Each row of a before or after table is a point. The points were changed in one or more steps. Then noise was added and the rows were shuffled. The steps act on columns, c1 being the first. Name the steps. A step turns or swaps two columns, mirrors them in a line or flattens them onto one, adds a multiple of one to another, or multiplies or shifts one. Angles are multiples of 10 degrees, from the lower column toward the higher: turns from -170 to 170, lines from 10 to 170 but not 90. Use the fewest steps. Two steps may share a column if one is a turn and the other turns, adds or multiplies; they go together, in the order done. Otherwise the lowest column goes first.
In the rows, 128 means zero.

Before (9 x 2):
[[168 111]
 [186  94]
 [156  78]
 [ 72 133]
 [ 61 136]
 [146 126]
 [106  91]
 [132  88]
 [ 97 137]]
After (9 x 2):
[[127  63]
 [137 157]
 [120  86]
 [120 114]
 [149 181]
 [159 105]
 [152 189]
 [156  80]
 [175 128]]
Steps: mirror c1 and c2 in the line at 120 degrees

Before (10 x 6):
[[ 96  56  96 108 127 149]
 [192 152  65 119  99 156]
 [124 133 119 148 112  91]
 [134  72  99 167 104 143]
 [ 93 105 138  98 103 153]
 [130  95 141  96  72 153]
 [102 137 114 142   7 127]
 [163  88 149 137 143  94]
 [148 141 193 150 132 115]
 [177 110 130 143 130 160]]
After (10 x 6):
[[119 143 174  95 132  84]
 [100  89 128 107 142  85]
 [156 134 116 130  12 137]
 [148 108 149 169 100 141]
 [139 132 103 115 112 100]
 [109  95 152 157  73 143]
 [ 67 152  87 104 101 182]
 [144  73 116  94 103 154]
 [143  55 108 158 127 163]
 [ 96 110 146  91 131 158]]
Steps: turn c1 and c4 by -150 degrees; turn c3 and c6 by -30 degrees

Before (13 x 12):
[[172 129 154  83 114 131 162  96 100 146 109 163]
 [ 75 162 136  84 122  81 171 105 133 104 172 136]
 [119 136 101 109 147 130 193 155  91 148  65 127]
 [ 70 192 161 114 181  85 102  93 112 183 173 156]
 [ 99 127  97 150 107 111 167  94 116 178  70 190]
 [158 169  95 134 106 103 161 117 119 173 119 119]
 [113 101 141 158 108 168  78 129 122  44 164  44]
 [143  81 182 171 118 113 100 178 159 123 147  79]
 [177  84 151 176 162 170 109 133 193  54 166  69]
 [100 199 170  99 138  94  90 114 169 112 125 128]
 [128 174 151 187 134  78 170 121  80 149  90 170]
 [140 129  90 106 143  60 139 109  92 135  94 161]
 [158 154 101 114 117 130 143 155 113 137 128 208]]
After (13 x 12):
[[120 136 109 171 143 127 192 160 122 145  70 146]
 [ 72 195 168 154 182  84 100  86 121 182 177 118]
 [ 99 202 162 102 136  91  90 115  94 115 128  94]
 [170 125 174 172 110 125 162  94  94 146 106 131]
 [149  81 121  88 117 115 102 176 165 128 148  56]
 [137 128 127 172 139  57 141 115 117 137  94 178]
 [159 155 175 147 117 134 143 155 119 142 130 203]
 [131 174 176 154 134  77 171 123 199 146  89 143]
 [161 165 104 134 104 109 160 120 130 176 121 144]
 [177  82  96  48 162 174 108 132 152  54 167  77]
 [112 100  75 123 108 169  76 127 159  45 160  61]
 [ 97 130 153 127 110 112 166  93 155 182  77 191]
 [ 75 166 139 132 122  84 171 106  82 109 176 129]]
Steps: turn c3 and c12 by -50 degrees; turn c4 and c9 by 110 degrees

Before (11 x 20):
[[155 118  83 150 167  97 146  84  83  70 125 127 111  85 149 178 161 145
   78 107]
 [ 94 115 106  69 134 102  87 140 147 156 129 207 113 158 117 130 105 156
   67 153]
 [116  93 178 159 121 154 189 116 132 118 132 132 125 131  71 157 169  96
   54 121]
 [131 151 109 134 121 159 105 114 100 103 150 152 129 109  81 121 170 211
   48 130]
 [109 138 173 180 133 165 163 159 191 102  79 189  98 117  87  75 135 128
   82  95]
 [139 173 124 151 111 172 180  92 150 134 124 140 138 106 164 162 136 153
  127 108]
 [112 106 117  86 166 151 142  85  84 104 145 128 128  97 158 146 124 129
  141 125]
 [126  70 102 113 197 130 130  86 119 160 166 122 233  98 158 119 198 142
   54 126]
 [ 96 106 110 103 118 178  92 144  91 115  79 134  98 100 184 128  61 137
  119 151]
 [135 181 129 122 161 202 114 126 122  70  99 111  73 134  89 155 142 121
  107 141]
 [ 70  93  76 162 162 122 100  86 112 120 119 177 121  58 135 129 200  78
   99  67]]
After (11 x 20):
[[ 73  95  18 162 119 155 157 114 131  96 128 132 126 131 165 150 171  94
   53 122]
 [143 178 106 124 158 204 125 126 124  26  98 112  71 134 167 116 140 122
  108 139]
 [137 113 154  70 132  99  74 141 149 166 132 207 114 159 145 143 110 159
   66 154]
 [152 154 129 133 118 160 117 114 101  92 150 151 126 107 179 107 169 211
   47 128]
 [112  94 205 163 161 124  68  87 114 121 120 179 120  57 138 126 200  79
   97  65]
 [135 110 186 106 115 179  82 145  93  95  79 133  97 101  81 119  61 134
  118 152]
 [122  66 182 111 197 131 126  84 116 160 165 120 234  97 106 131 198 143
   54 123]
 [ 88 136  38 178 135 168 132 159 190 106  77 188  99 116 149  65 140 129
   84  93]
 [ 95 167 155 151 111 172 167  94 150 100 125 136 137 109  97 153 141 154
  126 109]
 [108 107 162  89 166 151 125  87  84  87 145 127 131  96 103 136 123 125
  141 124]
 [131 117 208 149 169  97 157  82  80  70 124 128 109  83 123 162 161 146
   81 108]]
Steps: turn c1 and c7 by 50 degrees; turn c3 and c15 by -160 degrees; multiply c3 by 1.6; add -0.5 times c6 to c10; turn c10 and c16 by 20 degrees

Before (8 x 64):
[[102 167 137 100 161 105 130 142 136 117  68 143 101 192 143  85  85 157
  111 134  89  80 113  76 137 156 106 144 171 122 156 121 174 149 163 122
   76 115 188 150 150 165 127  86 116 189  81  82  61 150  73 200 171 109
   88 117  91  87 167 102  69 129  82 104]
 [ 59 167 155 158  89  93 182 164 114 135 115 177 107 127 144 150  79 116
  171 174 114 178 158  68 142 100 161  63  97 151 100 124 114 125 125 101
  152 146  95  85  98 160 183 109 151 219 188 123 122  78 164 146 167 147
  123 122 146 144 121 106 165 110  81 114]
 [108  56 133  90  90 140 169  85 130 173 127 114 182 108  92 133 175 127
  107 126 129 144 183 140 175 146 156 166 113  88 131 114 168  87 166  84
   52  95 149 121 118 143 173 137  83 125  87 141  70 137 158 120 127 163
  155 138 146  81 150 127 145 186 192 134]
 [128 102 185 146 111 106  76 134 140 172 132 127 119 135 119 173 187  77
  122 150 168 136 119 149 165 163  93 113 149 120 109 116 181 105 154 168
  134  94 117  85 104 159 161 109  99 191 153 150 110 117 154 141  98 111
  170  44 112 127 187  77  81 183 162 111]
 [137  70 120 113 106  69 107 165 112 156 103 171 106  83  88 130 159  85
  101  96 174  82 116 157 115  64 113 170  87 114 195 140 183 145  90 113
   62 176 142 124 140 168 167  82 160 158 125 121 158 169 130 161 106 129
  121 122 180 152 103 142  65  84 192 118]
 [128 125 140 103 122 158 156 179 117 132  85 113 125 191 152 138 145  96
  104  86 145 163 128 155 172  69  97 153 141 142 184 136  97  76 165 148
  132 194  98 146  69  80  76 130  62 132 107  96  64 151 151 130 180 177
  142  94 103 155 122 127 159 168 117 152]
 [121 159 129 116 169 164 127  88 131 173 164 173 110 113  96 172 185 107
   82 132 116 172 128 122 102  66 178 109 146 138 175 135  78 145 150 125
  156 193 103 140 115  85  97 150 153 151 182 157 142  79  62  94 110 196
   89  76 102 108 145 120  70 168  95 118]
 [ 73 147 196 178 140  67 183 158 172 176 156  96  93 176  71 188 163 152
   86  90  76  69 123 134 131 145 129  97 140  87 175 180 126 181 123 107
  111 172 178 105 102 127 157  86 159 117 166 194 168  74 120 120 103  97
   75  80  73  49 102 100 156  96  78 181]]
After (8 x 64):
[[107  55 135  90  90 141 170  85 129 174 125 115 184 109 167 133 177 127
  109 126 129 143 184 139 173 148 155 165 113  89 130 113 141 151  98  84
   53  95 150 121 120 126 172 136  81 126  88 142  68 138 147 119 126 162
  154 138 146 187 151 128 144 186 192  93]
 [ 74 147 195 178 139  66 184 157 173 177 156  97  93 177 182 188 164 152
   85  91  76  69 122 134 133 146 127  96 138  87 176 180 132  54  89 107
  110 171 179 104 101 148 157  87 159 118 167 194 169  74 127 120 102  98
   75  79  74 185 102 101 156  94  79   8]
 [128 124 140 103 123 159 157 179 117 131  85 114 125 190  89 138 145  95
  105  86 145 162 129 155 174  67  98 152 141 142 185 136  90 185  86 150
  134 194  99 145  68 165  77 128  61 135 107  94  63 153 125 130 178 175
  141  95 103 122 123 127 159 168 117 100]
 [ 59 166 154 158  90  94 182 164 113 136 115 178 106 127 124 152  80 116
  170 175 113 177 158  69 142 100 161  62  95 151 100 125  95 136 142 103
  152 145  95  85  99  93 182 110 151 220 186 124 121  80 137 147 165 147
  120 123 147 114 121 107 164 111  81  54]
 [137  70 120 113 107  68 108 167 111 157 102 169 106  83 180 131 159  85
  104  94 176  81 117 157 115  66 114 168  87 113 195 140 169 119 161 112
   63 176 143 123 139 103 167  83 158 159 124 122 158 169 143 162 106 130
  121 121 178 100 103 143  65  83 191 137]
 [130 101 184 146 110 106  75 134 139 174 132 127 119 134 147 173 187  77
  123 152 166 137 119 149 165 164  93 112 149 120 109 116 152 150 124 167
  135  96 116  86 103 103 160 110  99 192 153 149 110 116 150 141 101 110
  170  43 113 136 187  77  80 183 162 236]
 [120 157 128 116 169 165 126  88 132 173 165 173 111 114 143 173 186 106
   82 131 116 172 128 124 102  65 178 111 145 139 174 135 132 105 120 126
  156 193 104 141 113 182  98 151 154 151 182 156 144  78  95  92 111 195
   90  75 103 143 144 121  70 168  94 151]
 [103 168 138 101 161 106 131 141 138 116  70 144 102 192 126  85  87 158
  112 136  90  82 114  76 137 157 106 146 171 121 157 121 199  94 126 122
   76 116 188 149 151  88 127  86 114 190  80  81  61 148 122 200 170 109
   86 115  91 160 167 101  69 130  84 166]]
Steps: turn c35 and c64 by 130 degrees; add -1.5 times c7 to c64; turn c15 and c42 by -160 degrees; turn c33 and c51 by 40 degrees; multiply c51 by 0.4; turn c34 and c58 by -160 degrees

Before (13 x 64):
[[120 123 106 118 146 109 143 123 152  68 130 139 143 120 144 142 120 134
  133 127 123 113 134 161 111 113 146 118 117 109 143 158 127  99 110 149
  140 139 137 141 109 111 138 152 133 152 137 112 118  44 145 134 133 168
  133 135 146 127 113 120 127 176 138 146]
 [113 107 124 172 149 146 124 137 135 152  99 125 152 211 131 136 126 118
  109 207 134 144  91 121  89 108 155 120 130 133 137 101 136 147  63 123
  145 142 107 129 103 131 137 151 135 136  80 121 128 138 104 137  89 139
  121 143 146 132 107 106 132 137 148 157]
 [124 112 138 124 131 129 147 112 124 147 100 148 134 120 137 131 127 136
  142 137 115  33 139 117 145 110 132 128 135 138 152 123 123 106 120 148
  114 121 105 146 115 139 137 114 126 111 134 207 137 148 141 141 150 115
  108  89 148 169 117 131 105 117 123 152]
 [127 115 149 121  86 151 151 122 128 120 105 164 125 135 136 116 119 133
  109 118 111  96 136 215 110 160 134 146  67 136 148 126 150 147  98 157
  154 145 128 142 107 140 120 145 133 128 144 108 124 150 139 137 100 131
  129 142 141 155 120 141  95 138 121 157]
 [125 161 131 135 145 117 149 110 133 145  94 117 131 122 141 117 121 123
  143 127 125 137 115 138 126 157 144 115 123 121  89 131 126 107  89 144
  106 129 114 129 124 135 120 155 127 148 129 123 113 139 109 142 141 124
  149 135 134 133 106 122  92 155 128  89]
 [140 112 118 120 138 111 127 110 130  76 102  94 151 195 137 112 117 130
  115 122 127 127 127 111 130 109 173 128 120 124 130 131 149 117  99 136
  150 137 121 131 114 119 141 144 134 124 124 119 131 140 129 113 134 115
  124 132 148 122 112 121 135 119 129 104]
 [119 115 105 149 124 129  64 143 135 153  98 131 135 121 144 116 158 137
  157 133 147 145 122 108 146 144 153 234 133 129 123 160 148 148 103 156
  143 134 107 204 182 126 117 147 115 155 134 106 119 135 145 140 143 165
  107 126 128 139 132 107  90 115 148 138]
 [147 125 107 136 137 159 141 127 127 141 102 153  75 122 133 104 137 134
  129 117 130 142  74 107 124 134 135 130 144 108 139 106 129 103 121 148
  137 145 150 147 124 125 112 152 105 127 116 104 136 149 132 141  99 128
  136 119 120 119 122 116 126 122 124 152]
 [119 114 129 131 109 154  44 122 124 158 183 110 145 140 126 140 116 134
  109 121 138 123 129 154 144 139 132 127 130 150 149 113 187 100 116 151
   54 121 116 131 127 125 117 146  80 130 143 142  97 146 142 127 143 170
  112  70 103 119 128 135 120 109 116  77]
 [112 107 150 129 148 111 115 149 136 121 108 163 106 118 120  93 149 132
  109 121 148 116 109 130 142 114 131 149 130 161 123 108 169 172 123 144
  148 132 116 139 119 138 138 147 102 155  74 142 117 130 141  86 137 130
  149 150 130 121 149 128 132 128 143 149]
 [139 110 104 129 149 122 142 142 129 151 110 146 130 183 107 138 123 126
  117 160 142 142 128 127  90 151 144 119 145 131 148 103 142  95 118 157
  126 126 110 122 105  91 140 119 130 145 137 114 119 128 147 138 132 123
  124 146 146 146 127 109  89 140 122 120]
 [121 115 106 160 137 113 140 189 134 111 152 127 106 124 114 133 142 137
  143 127  82  90 131 119  80 137 131 118 142 120 148 140 126 102 123 119
  149 136 100 123 102 100  84 116 123 153 143 103  95 126 122 142 144 126
  112 140 117 139 115 169 142 108 137 107]
 [120 126 117 133 150 159 151 120 150 157 118 136 113 122 141 141 150 133
  112 132 154 134 128 149 145 111 133 229  91 133 132 108 137 118 120 114
  146 147 141 132 100 130 132 127 136 155 141 108 133 142 148 135 122 115
  114 151 136 131 120 161 121 127 139 160]]
After (13 x 64):
[[121 128 118 133 149 155 152 118 148 156 117 137 113 125 138 140 150 135
  112 132 154 133 128 149 145 121 132 230  92 132 144 110 138 119 118 114
  145 131 141 129  99 129 135 127 137 154 143 106 133 143 147 135 120 116
  135 150 135 130 120 161 122 127 137 164]
 [135 111 102 127 149 122 146 142 129 149 111 145 132 186 108 137 123 126
  119 160 144 140 128 128  91 114 146 119 145 130 100 105 143  98 118 157
  126 131 111 121 103  92 142 118 130 145 137 114 120 129 146 137 132 121
  129 147 147 146 128 111  88 160 124 121]
 [115 108 120 171 151 146 123 138 134 152 100 125 153 213 133 136 126 118
  109 207 134 146  93 122  88 115 158 125 133 133 145 101 138 146  63 125
  147 126 107 132 102 128 138 150 134 138  82 122 126 139 100 139  88 137
  135 143 150 134 110 108 133 149 150 158]
 [122 124 109 120 146 111 140 125 154  67 129 138 144 119 145 143 118 132
  130 128 125 111 135 163 111 111 145 116 119 110 138 156 127  99 110 149
  142 117 137 140 108 111 142 153 132 153 136 112 117  44 143 135 134 170
  133 135 148 126 109 116 129 249 138 143]
 [148 125 105 134 134 161 142 126 128 143 101 151  74 121 134 105 136 138
  130 118 131 143  76 108 123 119 135 128 146 108 122 108 131 100 122 148
  136 111 152 146 124 124 111 152 108 128 117 102 138 150 132 140  98 129
  131 120 115 119 123 115 129 115 124 152]
 [125 113 152 121  85 149 152 122 127 120 105 167 128 137 136 117 121 134
  110 118 113  97 136 211 109 112 135 145  65 134  93 128 150 147  98 157
  150 119 130 142 108 139 120 144 132 126 146 108 124 147 139 137 101 131
  135 140 143 156 119 141  91 153 120 156]
 [124 115 105 161 136 114 140 187 131 110 154 127 108 123 118 132 144 138
  139 126  84  92 132 119  81 111 130 116 142 121 118 139 125 104 125 118
  149 136 100 123 103 100  83 115 123 153 141 106  96 126 123 144 143 127
  131 140 117 140 115 171 144  78 131 106]
 [124 110 136 123 130 131 146 110 124 149 104 147 132 119 136 130 126 137
  140 139 114  34 139 115 145  98 130 125 136 138 145 122 123 106 118 148
  113 148 107 142 116 139 140 116 127 111 133 204 135 148 140 139 149 114
  131  90 150 170 118 132 105 101 126 148]
 [119 117 104 147 125 129  65 141 137 152  95 131 134 118 144 117 157 140
  156 134 147 146 121 110 143 137 155 230 130 129 114 161 148 149 106 157
  145 143 108 203 182 127 119 146 114 154 135 105 117 134 144 137 144 167
  134 128 124 138 130 111  92  96 148 138]
 [110 107 151 132 148 111 119 147 135 119 107 161 104 118 120  90 148 134
  109 120 147 118 107 126 144 130 129 147 131 161 141 109 167 169 124 145
  147 106 115 141 118 139 137 148 100 155  73 145 116 129 138  87 137 129
  126 151 130 120 147 126 133 130 144 151]
 [127 161 133 138 147 116 150 113 132 145  96 121 134 122 142 120 122 120
  145 126 127 135 117 135 128 171 144 115 122 120 106 132 125 104  89 142
  107 111 113 130 125 134 121 150 127 150 128 120 113 140 108 143 142 124
  124 136 134 135 107 123  94 194 127  88]
 [118 113 130 128 109 154  42 123 126 159 182 114 146 140 125 143 113 133
  109 121 138 124 131 154 142 111 130 126 131 150 112 114 187  98 117 152
   54 143 116 126 128 124 117 144  79 128 144 142  99 146 146 128 144 172
  129  74 102 121 130 134 118  79 114  72]
 [138 116 120 122 140 112 125 112 131  75 103  93 148 197 137 111 117 129
  119 120 125 127 127 112 133 122 171 125 123 123 143 130 148 117  99 136
  148 130 120 131 114 121 140 146 132 127 122 120 132 142 129 109 135 117
  130 133 149 122 110 121 135 108 131 103]]
Steps: mirror c26 and c31 in the line at 140 degrees; turn c38 and c55 by 120 degrees; multiply c55 by 0.4; multiply c62 by 2.5

Before (14 x 64):
[[199 187 107  82  98 133 129 114 125 166 101 138 131 124 205 199 156 156
   75 148 128 138 121 124 109 106 197 199  93  80 164 153 178 194 117  88
   94 197 116 118 136 114 111 135 105  76 203 130 160 149 220 122 169  76
  123 127  66 151  95 138 120 174  83 146]
 [173 168 144  82 138 133 130  89 160 161 130 187 167 159 130 162 154 143
  135 153 112  85 123 104 134 110 211 162 119 130 185 140 134 143 171  63
  114 160 142 179  95 110 148 169 123 102 157  63 191 185 158  98 131 158
  198 123  98 174 130 155 171 151  97 136]
 [104  94 173 137 116 111 125 125 137  71 152 138  87 129  80 138 106  89
  170 107 144  81 165 224 127 124 146  87 121 111 112 115 133  83 121  87
  140 186 145 177 199 170 109 175 115 112 133 171 157 128 133 151 137 124
  146 140 123 144 113 110 116  73  88 137]
 [113  96 137 174 124 106 181  60 114  77 181 158 162 105  88 128 126 116
  153 106 144  98 202 166  88 107 132 128  97 122 101 117 106  87 130 109
  143 214 129 113 166 129 116 165 142 112 171 157 115 123 116 119 103 141
  113 159 125 121 114 117 176  73 132 161]
 [104 146 126 165 141  54  98 164  81  89 163 184 124 117 107 103 106  70
  156 121 169  63 182 154 129 113 102 145 182 191 114 151 125  92 190  55
   81 129 179  99 167 102  96 158 181 135 130 133 122 126  77 153 116 134
   78 148 156 136 214  68 123  95 129 166]
 [115  86 132 133 154 131 105 125 126  78 195 107 130  80 120 141  90  73
  153 100 164  68 195 165 136 105 127  89 110 165 110  76 107 102 136 118
  120 203 129 118 156 115  92 135  94 100 117 145 185 128 127 135 121 185
   57 147 158 128 163  94 142  78 106 143]
 [168 131 156 119 147 111 123  97 128 149  92 180 100 190 171 191 138 117
  101 133  89 133 121 100 119  75 171 180 132 103 156 136 159 192 171 112
  143 123 122 139 111 106 153 170 113 143 159  89 180 165 137 167  71 122
  112 113  90 171 120 158 166 170  90 135]
 [ 71 120 175 167  68 124 114 119 117  53 162 166 141  94  79 134 119  80
  159 111 151  70 150 172 133 117 118 100 148 153  84  90 115 107 142 130
  122 170 179 136 151  95 131 166 178  72 108 160 149 108 125 115 122 160
   70 112  93  99 156  99 142 134 122 148]
 [155 171 128  88 119 148 107  69 106 162 117 115 122 204 167 172 195 174
   75 151  96 113 111  89 172 146 148 190  97 102 193 159 186 161 117  94
  184 201  98 127 118 115 137 121  92  80 200 117 166 171 135 140 192  99
  111 129  59 166 107 117 119 164 126 123]
 [132 124  98 147 109  81  83 129  72  94 151 216 116 102 124 123  86 140
  146 147 193 101 138 120  87 190  94 128 173 173 120 116 104  94 173  85
  115 116 178 126 131  89  84 129 169 165  77 155 198  73  96 183 111 114
   90 141 162  74 201 100 148  89 162 131]
 [151 170  96 119  97 156 109 109 131 157  79  76  96 131 121 189 166 210
   73 162 157 165 139  88 111 124 162 165 129 104 178 131 222 144 120 134
  114 166  58 149  72  77  99 112 105  78 173 100  92 175 159 125 165  68
  100 116 106 153  94 131  56 127 130 155]
 [103 119 161 149 132 107 106 123  67  65 168 155 149 116  89 105  84  90
  176  79 164  84 152 175 109 131 111 113 116 143  71 101 151 116 147  98
  136 151 133 137 142  69 107 150  99 133 147 172 140 109 115 108 147 165
  149 148 120 158 154 120 197 109  52 147]
 [181 209 105 114 122 195  77 107  95 145 101 149  95 160 164 190 167 150
   39 190 133 140 135 144  89 135 189 164 119 116 174 139 169 135 131 131
  104 201 110 100 101  76 131  98 101  99 168 116 102 201 130 147 161  91
  116 165  81 153  78 158  82 164 132  72]
 [153 151  83 135 123 142 116 128  80 166  95 130  94 146 112 192 169 158
  113 163 180 132  87 101  61 136 133 200 101  68 153 142 194 127 112 144
   78 202  92  74  84 108 115 115 137  99 127 120 120 184 146 161 192 105
   88 116 119 126 167  66  61 140 137  55]]
After (14 x 64):
[[181 209 105 115 123 195  77 144  95 145 101 149  96 160 163 221 166 150
   39 189 133 140 137 144  90 135  70 164 119 117 174 139 169 135 131 130
  105 200 111 100 101  57 132  97 101  40 168 109 102 145 143 147 209  91
  117 166  81 154  78 158  81 165 131  72]
 [152 171  96 120  98 156 110 163 131 156  79  76  96 132 122 209 165 210
   72 162 157 164 140  88 112 125  85 166 130 104 179 131 222 144 119 133
  114 166  57 149  71  57  99 112 105  23 171 135  91 143 123 125 184  68
   99 116 107 152  95 132  55 126 129 155]
 [ 70 120 175 166  69 124 115 131 117  52 160 166 141  93  78 110 120  80
  159 111 151  71 151 172 133 118 154 101 149 153  84  91 115 107 142 131
  122 171 179 135 150  75 132 166 179  73 107 106 150  79 136 114 107 160
   70 111  93  98 156 100 142 134 122 148]
 [105 147 126 165 141  54  98  67  80  90 163 185 125 116 106  89 106  69
  156 120 170  63 181 154 128 114 155 144 183 190 114 152 125  93 191  56
   81 130 178  99 166  82  98 157 182 158 130 138 121 141 132 152 122 133
   77 149 156 136 214  68 123  96 129 166]
 [155 170 128  87 119 149 108 171 107 162 117 115 121 204 168 181 195 174
   75 151  96 113 111  89 172 145 106 189  97 101 193 159 187 161 117  93
  183 201  98 127 119  95 138 121  92  43 199 127 166  83 167 141 189  98
  111 129  58 166 107 118 119 164 126 124]
 [131 123  98 147 108  80  83 103  73  94 149 215 116 102 124 138  86 140
  147 148 194 101 138 120  87 190 171 128 174 174 121 116 104  94 173  84
  115 117 178 126 130  69  85 129 169 165  77 122 199 155 148 182  70 114
   88 142 162  74 201 100 148  89 162 131]
 [153 150  83 135 123 143 116 143  81 166  94 129  93 146 112 225 169 158
  114 163 180 132  87 101  60 135 120 199 102  68 153 141 194 127 112 143
   77 202  93  74  83  88 114 115 138  39 125 133 119 132 115 160 202 105
   88 115 119 126 167  67  60 139 138  54]
 [169 130 155 118 147 112 122 155 128 148  92 180 101 191 171 246 138 115
  101 132  88 133 121 100 118  75  72 180 132 102 157 136 158 192 171 111
  144 124 122 138 112  86 153 170 113  79 158 140 180 166 145 168 142 123
  112 113  90 171 121 158 167 169  91 136]
 [104  94 173 137 117 110 124 134 138  71 153 139  87 129  81 138 105  89
  169 107 145  81 166 224 128 125 134  88 121 111 112 113 132  83 120  86
  139 185 146 177 198 150 109 174 115 103 133  82 157  75 127 150 131 123
  147 140 124 144 115 110 116  73  89 138]
 [115  86 132 132 154 132 104 130 126  77 194 108 129  81 121 135  90  73
  152 100 163  68 196 165 136 105 137  89 109 165 109  77 106 101 137 118
  121 203 129 118 156  96  93 135  95  91 116 114 185 129 130 134 125 184
   57 148 158 127 163  94 141  79 107 143]
 [113  97 135 174 124 106 181 163 115  78 181 159 162 104  88 120 126 115
  154 106 144  98 203 166  87 107 139 127  97 122 102 118 107  87 131 109
  142 214 128 113 167 110 116 165 141 114 171 102 115 141 189 118 115 142
  112 159 126 120 114 118 175  73 133 161]
 [102 119 161 149 132 108 107 121  66  65 169 155 149 116  89  91  84  90
  175  79 164  85 151 175 109 131 164 113 117 142  71 101 152 115 146  98
  137 152 132 137 141  49 106 151  98 154 145  99 140  71 140 108 116 165
  150 149 119 157 154 119 197 109  51 147]
 [199 187 107  82  99 133 129 207 125 165 101 138 130 124 205 225 156 157
   76 148 128 139 121 123 109 106  70 199  93  79 163 152 178 194 117  88
   94 197 115 118 136  94 111 135 104  13 203  91 160 117  79 122 162  76
  123 127  66 152  95 137 120 172  82 147]
 [173 169 144  83 138 133 130 175 159 160 131 188 167 158 130 174 155 142
  136 153 112  84 123 105 132 111  24 163 120 130 186 140 134 143 171  63
  114 160 141 179  95  91 148 170 124  71 156 144 191 128 138  98 182 156
  198 122  98 173 130 154 171 151  97 137]]
Steps: turn c50 and c53 by 70 degrees; add -1 times c3 to c50; turn c8 and c51 by -130 degrees; multiply c16 by 2; turn c16 and c46 by -30 degrees; turn c27 and c48 by -150 degrees; shift c42 by -20
